Each wall is flat, endless, passes through zero and stands at right angles to its row. A trip goes straight from one point to another. Which walls does it cross, in order?
(in the rows, 128 means zero)

Walls:
(1): [114 192]
(2): [201 103]
(3): [137  96]
(4): [167  67]
Trips:
[168  89] to [159  56] -> none
[115 226] to [59 99] -> 1, 3
[128 182] to [120 191] -> none
[152 123] to [124 105] -> none
[106 244] to [115 150] -> none

Walls:
(1): [128 124 173 198 107 125  81  99]
(2): [ 72 102 152  85 121 169 161 107]
(3): [132  57 169 109  86 110 130 110]
(4): [ 74  66 156  70 104 169 123 128]
Trips:
[ 61  86 186 207 178  94 106 116] to [ 81 176 108 113 144 156 105 165] -> 3, 1
[170  86 107 132 172 102 153 129] to [ 89 155 113 138  30  39 167 163] -> none
[ 63  92 168 153 162 102  77 176] to [127 104 136  74 129 124  83 135] -> 1
[ 39  75  67 103 172 224  83 161] to [157 129 114  92 114  24 211 122] -> 3, 4, 2
[155 130 144 142 137  48 106  23] to [141 181  46  94  89  95 116  78] -> 3, 1
[172 199  87 107 164  48 126 171] to [139 110 111 130  73 174 139 120] -> 3, 4, 2, 1
[123 112 146 160 147 106  50 121] to [112 189 105 135  81  96 124 121] -> 3

Walls:
(1): [103 130 203  96 162 154 162 161 111 189 104 155  89 173 132 133  76 138]
(2): [170 156 138 118  83 102 117 212  90  65 150  70 130 155 113  53 128 147]
(3): [130 101  84  74 100  71  61 165 175  99  99  81 148 188 115  97  58 124]
Trips:
[111  87 159  78 110 170 201  96 162  46 104 107 126  86 119 150 133  61] to [143  97 203 171 127 158  30 109 153 181  91 181 140 152 112 166 117  48] -> 1
[151 108 120  96 117 164 106  83 123  53 162 153 133 124 121 127  86  63] to [ 66  18 127 103  86  99 159  86  86 174 160 153 131 131 138  66 146 198] -> 1, 3
[ 77  99 130  90 185 135 137 145 162 125 152 130 173 154  87 163 210  82] to [166 110 173 120  76 155  82  90 146 228 121 106  79 128 132 120 206 161] -> 1
[109 128  85  53 128 134 117 160 102 133 134 127 157 195  88 216  95  92] to [146 113 175  77  95  60 180  69 132 136  33  73 200 173 154 167  80 114] -> none
[113  82 115 136 106 132 114  88 206 139 131 100 136 112 179 226 151 117] to [ 91  94 129 126 176 135 105 187 116 130  95 143 147 115 118 110 136  90] -> 3, 1
